Each row of a before or after table is a point. The points were changed in one or more steps. Then noise was added and the rows were shuffled. The steps act on columns, c1 being the first. Name the steps. A step turns or swaps two columns, mirrors them in a line or flattens them onto one, adds a multiple of one to another, or multiplies or shifts one. Angles are multiples of 10 degrees, from the lower column toward the higher: turns from -170 to 170, lines from 10 to 170 but not 90. Use the fewest steps. Two steps may share a column if one is a turn and the other turns, adds or multiplies; they go together, in the order done. Otherwise the lowest column goes first.
In the rows, zero is written as 128.

Before:
[[150  91  31]
 [127 116 143]
 [145  78 150]
 [129 127 138]
 [159 123 147]
 [128 121 136]
 [197 111  67]
 [142 125 173]
 [140 118 147]
 [159 123 166]
 [148  93 134]
 [151 114 124]]
After (12 x 3):
[[149  79 123]
 [198   7  66]
 [137 105 178]
 [158  76 165]
 [154  55  35]
 [159  77 142]
 [144  48 148]
 [130 129 138]
 [139  97 141]
 [146  64 134]
 [126 117 137]
 [128 119 137]]
Steps: add -1.5 times c1 to c2

Before:
[[167  60   7 159 121 108  75 125]
 [146  83 128 133 108  89 122 109]
 [105 174 141 148 124 161  85 150]
 [ 22 152 148  64  95 132  75 149]
 [174 126 125  92 157 176 173 143]
 [175 156  65 165  87 168 159 120]
 [175 170 124 171 165 121 125  54]
 [178 200 127 175 172 109 131  79]
 [153 159 118  31  98  97 210  79]
 [163  86  56 170  81 137 111 143]
 [175 192 139 163  81  84  72 156]
 [152 171 155 107 145 129  80  39]]
After:
[[175 191  93 113  70 115  79 156]
 [ 24 156 166 183  78 163  91 149]
 [147 171 127 160  79 161 145  35]
 [171 195  86  95 139 140 170  81]
 [107 175 102 130  82 193 125 153]
 [166  56 186  16  71 136 116 126]
 [150  81 122 121 121 120 107 116]
 [149 161 204 182 209 122 102  78]
 [180 173  98 101 127 154 166  52]
 [169 125 156 144 171 206 159 142]
 [166  87 144  40 109 166  88 147]
 [176 155 138  62 160 201  83 122]]
Steps: turn c3 and c4 by 130 degrees; swap c5 and c7; shift c6 by 30

Before:
[[ 76 115 113 149 111 109 138 133 132  99 125 116]
 [110 127 128  90 126 165 131 113 133 141 156 111]
 [125 130 107 141 112 112 123 129 122  94 121  82]
 [145  97  95 113 127 132 120  97 114 196 168 179]
 [108 146 119 121 112  75 150 119 115 111 128 102]
 [149 140 115  78 146 152 140 103 172 157 115 129]
 [ 78 137 121 149 143 102 123 112 108 108 106  78]
 [130 114 130  98 135 142 142 141 153 168 134  99]
 [128 147 114 125 153 151 141 128 139 155 157 131]]
After (9 x 12):
[[145  96  95 113 125 164 145  96 128 195 248  91]
 [128 148 114 125 204 148 114 128 136 156 215 140]
 [130 115 129  98 150 120 100 141 133 170 145 157]
 [150 139 115  77 183 148  84 104 123 157  91 143]
 [109 127 130  88 122 147 122 113 129 141 214 165]
 [107 145 118 120  80  69 133 118 154 112 129 114]
 [ 79 138 121 149 174  75 148 111 130 108  62 149]
 [126 131 108 141  79  86 135 128 126  95 107 152]
 [ 75 116 114 149  78 106 120 132 137  99 118 127]]
Steps: multiply c5 by 3; mirror c6 and c12 in the line at 20 degrees; turn c7 and c9 by 110 degrees; multiply c11 by 3

Before, 10 rows:
[[182  84 207 164 122 112  95 153 136 119  81 104 115  91  62  77 179 175
  142 164]
 [ 14 142 140  77 220 102 173 144 110 139 159 104 109 118 161 131  72  53
   76 153]
 [136 103 194 107  61 100 138 182 134 124  74  87 165 136  62  81 155 186
  129 170]
 [ 79  75 179  92 154 169 165 154  73 120 113  80 163 142 174  85  21 150
   79 227]
 [150 114 159 137 132 116  81 165 114 116  61 129 157 160  43  44 146 167
  149 143]
 [ 63 125 150  83 180  97 173 102  54 162 121 100  87 161 189 154 115 159
   72 135]
 [ 77  73 112 173 102 120 121  80 169  71  73 167 192  96  88 146  81 100
  156  91]
 [ 67 147 172 145 105 185 150 140  67 116  95  61 115 137 127  86  99 170
  118 212]
 [105  72  87 125  92 106  65  93 131  65 139 144 188  97  93 139 128  76
  141 104]
 [ 86  83 111 174  87  52  43  92 194  89 144 146 180 116  98 121  93 145
  149  82]]
After, 10 rows:
[[101  76 238  71 157 174 161 151  77 113 124  50  84 144 174  86 126 130
   79 222]
 [152  85 138 193 121 114  96 157 138 113  89  84 108  89  62  75 243  83
  137 163]
 [182  77 144  97  87  51  42  93 192  71 152 154  75 116 101 121 115 146
  150  80]
 [ 99 143 179   7 218 101 173 149 108 147 163  94 189 117 157 127  91 172
   81 150]
 [100 103 155 128  58 101 137 183 135 122  82  64  64 137  61  86 205 102
  126 168]
 [128 115 132 154 132 117  83 165 117 113  70 131  81 158  42  41 170 118
  146 144]
 [130  71 103 105  91 105  61  93 128  25 152 156 118  96  94 137 126 209
  143 106]
 [ 91 122 152  54 180 102 174 104  53 185 134  82 141 163 191 155 136  73
   78 133]
 [153 148 178  69 104 184 147 139  64 112  97  15 110 128 131  82 132  86
  115 212]
 [180  73 154  85 104 112 121  80 167  36  81 193 100  98  91 149 117 189
  158  90]]
Steps: mirror c1 and c4 in the line at 50 degrees; turn c3 and c17 by 50 degrees; add -0.5 times c2 to c17; multiply c10 by 1.6; shift c11 by 10; multiply c12 by 1.6; turn c13 and c18 by 140 degrees
